Rows are points. Examples show where two turns around zero, p and q, send a point. Write where each new point lands after one turn and then the other. Backwards means that the second turn is done in reverse. Each puzzle has new turns, and all numbers are rounded.
(in the rows, 128 means zero)

Turn p:
[113 135 126] -> [121 142 122]
[139 141 122] -> [145 129 121]
[116 121 106] -> [114 124 106]
[115 141 118] -> [126 143 113]
[128 120 103] -> [123 115 106]
[158 110 193] -> [140 114 200]
Turn q:
[129 133  90] -> [107 123  96]
[ 95 153 155] -> [106 139 171]
[126 105 141] -> [146 111 138]
[155 134 105] -> [131 141  95]
[135 115 149] -> [150 126 140]
Where do these land?
p, then q: [116 154 113] -> [109 145 108]
p, then q: [110 100 120] -> [111 101 141]
p, then q: [108 138 130] -> [109 139 132]
q, then p: [128 121 142] -> [135 123 141]
q, then p: [118 148 144] -> [131 151 143]
q, then p: [188 108 119] -> [171  96  93]

Turn p:
[117 107 124 117 163 123] -> [109 108 136 121 159 139]
[112 126 125 135 118  96] -> [110 123 123 131 127  96]
[117 125 164 137 168 109] -> [109 128 176 114 151 118]
[126 139 131  83 107 158] -> [130 152  97  98 116 158]
[ 96 111 122 130 146 126] -> [ 93 111 133 133 137 135]
[166 162 100 130  94 143] -> [175 155  95 151 113 128]
[156 116 123 119 106 144] -> [159 118 111 118 114 138]
[135 138 136 174 122 125] -> [139 129 155 157 108 111]
Turn q:
[141 132 154 138 118 134] -> [131 134 150 151 128 131]
[133 123 160 116 140  89] -> [103 125 155 128 127  89]
[119 104 108 118 115 180] -> [155  97 120 118 127 175]
[ 65 175 124 138 114 137] -> [106 178 118 105  90 167]
[129  99 120 122 101 123] -> [138  98 121 136 105 124]
[164 117 137 139 145 113] -> [127 120 133 151 156 101]
[156 157 134 126 162 128] -> [134 155 139 123 169 112]
[130 115 116 137 147 118] -> [115 118 111 128 144 120]
[115 130  99 117 110 130] -> [143 126 105 111 107 134]
Where do these land?
q, then p: [125 132 104 125 136 149] -> [140 128 115 131 143 152]
p, then q: [136 105 168 125 154  90] -> [101 107 169 106 132  96]
p, then q backwards: [ 98 157  99 128 110 105] -> [127 139 117 167 133  88]
q, then p: [120 169 114 118 104 155] -> [167 164 113 127 119 144]
q, then p backwards: [102 101 166 146 138  99] -> [ 72 113 131 153 136 118]
p, then q: [149 128 141 144 147 138] -> [130 127 155 146 145 127]
q, then p: [160 119 108 129 102 144] -> [170 107 131 142 131 124]
p, then q: [133 113 125 109 132 144] -> [143 113 129 116 138 141]

Turn p:
[ 89 103 136 150 160 137 119 121 113] -> [103 131 119 120 178 128 153 138 140]
[148 112 114 118 140 145 140 157 103] -> [137 138 110 117 128 142 134 147  86]
[128 143 144 126 138 149 117 110 113] -> [119 139 131 138 150 142 117 104 123]
[132 138 123 121  92 152  98 132 159] -> [130 116 142 133 116 144  77 142 147]
[128 116 113 123 103  84 131 130 108] -> [107 110 120 109  94 101 139 126 119]
[159 101 150 129 155  93 154 115 142] -> [153 105 139 157 130 100 171 124 108]
[113 158  98 161 101 142 111 119 129] -> [109 137  96 130 113 144 101 124 170]
[110 129  93 114 132 145 115 107 156] -> [135 104 133 112 130 167 125 127 160]
[130 153 149 129  97 149 165 133 118] -> [118 176 145 148 101 135 122 126 122]
[142 127 160 108 163  83 131 158 139] -> [170 124 145 115 142  76 142 122 105]
Turn q:
[133 163 118 139 113 143 107 152 139] -> [132 134 118 170 128 118 101 144 135]
[ 97 124 141 104 143 144 128 136 141] -> [106 140 136 135 161 144 136 113 137]
[126  93 149 118 101 104 150 104 115] -> [127 146 144  73 112 121 145 129 137]
[140 166  97 113 126 114 121 111 100] -> [132 132  89 119 119 131  96 135  93]
[121 117 165 109 118 117 110 117 170] -> [145 137 150 108 169 125 123 131 164]
[107 160 125 149 143 129 115 152  92] -> [109 133 131 162 123 107 111 114  87]
[139  86 134 118 138 130 116 129 144] -> [126 101 152 113 133 147 134 127 152]
[144 112 123 140 142 134 161  92  94] -> [143 125 118 104  91 142 156 103 104]
[164 169 107 125 153 124 137 156 155] -> [150 109 104 166 147 142 131 171 108]
[110  96  95 142 143 118 131 145 171] -> [103  83 117 135 145 114 156 135 159]
[146 112 141 133 107 142 155 149 123] -> [128 144 148 135  99 137 150 149 139]
[108 139 141 146 109 137 105  94  93] -> [135 152 129 118 108 106  99  85 122]
Where do these land?
q, then p: [134 116 110 107 146 119 108 149 158] -> [139 119 128 119 165 132 138 165 126]
q, then p backwards: [138 143 133 118 115 143 153 160 137] -> [126 114 134 151 121 155 159 135 135]
q, then p: [133 115 150 177 107 123 153 106 120] -> [131 124 148 150  75 105 135 110 120]
q, then p: [153 138 129 131 151 143 109 135 117] -> [108 124 111 152 144 132 115 137 113]
p, then q: [140 134 142 136  99 137 106  92 153] -> [142 112 149 133 129 100 125 100 164]
p, then q backwards: [120 127  66 122 162 130 137 126 119] -> [147 111 105 103 142 130 163  84 141]
q, then p backwards: [155 136 160 108 119 130 136  87 126] -> [125 160 111 101 154 144 141 156 139]
q, then p backwards: [ 80 108 134 131 136 139 140 116 137] -> [ 98 141 138 136 144 111 132  96 106]
q, then p backwards: [ 96 124 153 110  98 142 142 127 109] -> [ 94 157 144 127 114 138 151 132 104]
q, then p backwards: [106 157 137 160 127  75 117 146 119] -> [141 109 177 133 127  93 112 162 113]
q, then p: [154 111  95 108 148 128 106 164 113] -> [ 94 130 129 117 158 135 114 176 120]

Turn p:
[147 106 132 109 121 152 137 127  89 148 156 157] -> [145 132 121 105 105 123 161 149 105 159 142 157]
[151 146 101 137 152  95 166 164  97 149 117 113] -> [150 146  87 177 152 118 130 153  97 113 111 138]
[147 141 119 124  96 112 113 107 150 140 144 108] -> [145 146 133 135  91 137 124 104 139 128 109 102]
[112 109 121 130 141 101 130 116 134 118 138 141] -> [138 119 137 134 127 105 133 126 151 107 140 141]
[105 152 110 101 111 156 159 168 138  95 135 131] -> [ 74 148  99 114 120 147 125 169 142 111 122 134]
[149  96 148 103 152 105 151 108 154 112  93 104] -> [152 112 132 119 174 124 164 123 160 112  97 102]
[121 103 121 159 143 120  96 141 150 143 108 134] -> [137  81 146 149 132 116  98 129 131 135 131 119]
[ 98 124 145 119 125 146 157 107  88 141 133 106] -> [102 140 104 115 137 108 167 101 105 137 143 132]
[100 120 162 107 103 101  96 111 145 116 136 135] -> [121 134 159  91 114  96 113 100 156 123 113 129]
[142 136 107 131 139 135 122 171 114 114 160 126] -> [139 143 101 126 118 131 102 170 118 123 150 127]
[112 167 130 119 125 162 101 107 142 141 129 125] -> [104 139 127 124 120 158 108  95 141 161 136 129]
[126 147 114 166 111 123  97 107 114 116  94 133] -> [128 109 147 137 124 154 100  91  99 103 128 138]
[156 118 155 160 145 157 139 128 149 131 121 151] -> [131 116 171 137 149 150 142 154 119 151 143 115]
Turn q:
[137 127  99 135 126 118 141 136 173 120 146 148] -> [127 116  93 106 125 124 112 147 145 110 156 141]
[124 135 124  89 160 140 158 141 126 124 120 110] -> [127 113 127 112 154 155 169 123 121 107 115 130]
[110 140 145 122 144 135 133 158  98 134 171 136] -> [108 109 146 142 145 150 139 143  93 143 157 116]
[ 96 118 114 150 149 112 132 139  79 112 143 112] -> [118  90 119 165 145 109 138 128  89 148 116 127]
[150 132 123 139 110 115 133 113  93  89  79 135] -> [150 159 125 159 112 103 137 110 112 115 103 171]
[132 177 131 135 148 138 103 143 125 140 125 106] -> [143 158 130 124 159 128 142 159 115 142 122  99]
[109 117 154 167 153 124 144 127 114 122 140 125] -> [ 98 110 136 172 142 113 137 138 138 135 131 123]
[110 113 137 127  99 120 140 111 174 118 167 122] -> [109 111 102 117  91 125 128 116 157 126 164 103]
[139 135 129 140 102 136 101  84 118 145  80  96] -> [166 165 138 134 114 110 126 106 153 154  82 116]
[148  92 132 112 118 118 134 154 114 119  93 119] -> [126 119 152 118 101 121 136 128 113 104  91 154]
[146 138 128  84 146 112 106 145 168 144 114 161] -> [114 155 137  65 149 135 108 129 125  99 137 136]
[173 107 146 107 121 139  86 109 146 131 141 128] -> [153 140 163 111 111 124  96 116 139  95 139  97]
[ 95 110 114 132  96 164 132 114 141 130 137 137] -> [123 117 101 139 100 165 106 114 145 146 126 120]
[123 152 116 152 121 120 147 116 124 165 136 157] -> [131 132 125 128 146 129 118 136 148 171 154 156]
Where do these land?
p, then q: [122  80 129 149 105 106 122 115 108  98 107 137] -> [115 114 144 147  99 112 140  90 110  87 129 143]
p, then q: [126 117 148 110 134 106 118 110 126 117 177 147] -> [127 149 135  94 119 117 143 126 131 117 178 130]
p, then q: [144 149 147 115 103 121 145 143 122  99 116 153] -> [109 166 130 133 136 155 146 129 103 115 118 141]
q, then p backwards: [138 116 148 122 200 163 129 125 150 110 110 139] -> [123 150 126 139 145 102 160 129 157  73  86 116]
p, then q: [121 151 148 112 103 133 134 117 106 125 149 127] -> [134 152 119 120 136 143 148 106 116 151 146 134]
p, then q: [128 130 140 107 160 108 129 126 121 176 115 138] -> [128 132 144 114 163 104 108 137 156 138 127 160]
q, then p: [154  91 132 133 145 125 143 129 122 112 156 113] -> [141 114 151 107 129 107 141 146 126  98 138 104]
q, then p: [139 124 130 151 107 136 152 108 125 136 121 141] -> [127 127 164 146 107 137 125 138 134 139 125 126]
p, then q: [ 71 152  67 112 141 129 131 154 158 177 121  75] -> [139 105  52 120 129  92  79 141 153 175  90 118]
q, then p: [105 120 120 118 102 126 119 123 153 177 134 135] -> [122 118 113 118 104 122 126 109 155 173 106 123]
p, then q backwards: [128 138 143 182 132 105 120 151 162  99 114  78] -> [131 110 152 133 177 152  66 117 137 111 157 124]
p, then q: [130 157 106 122 114 123 118 106 114 121 108 142] -> [139 154 119 152 127 149 105 108 134 122 129 138]
p, then q backwards: [142 106 141 120 112 173 123 140 110 126 154 110] -> [113 153 120 109 102 115 117 157 144 140 155 108]
p, then q backwards: [121 150 109 157 152 126 123 148 121 127 125 142] -> [132 126 121 151 138 140 125 134 115 115 143 168]
q, then p: [152 138 113 108 110 140 115 124 122 120 113 143] -> [142 145 133 111 123 163 123 127 117 132 123 142]
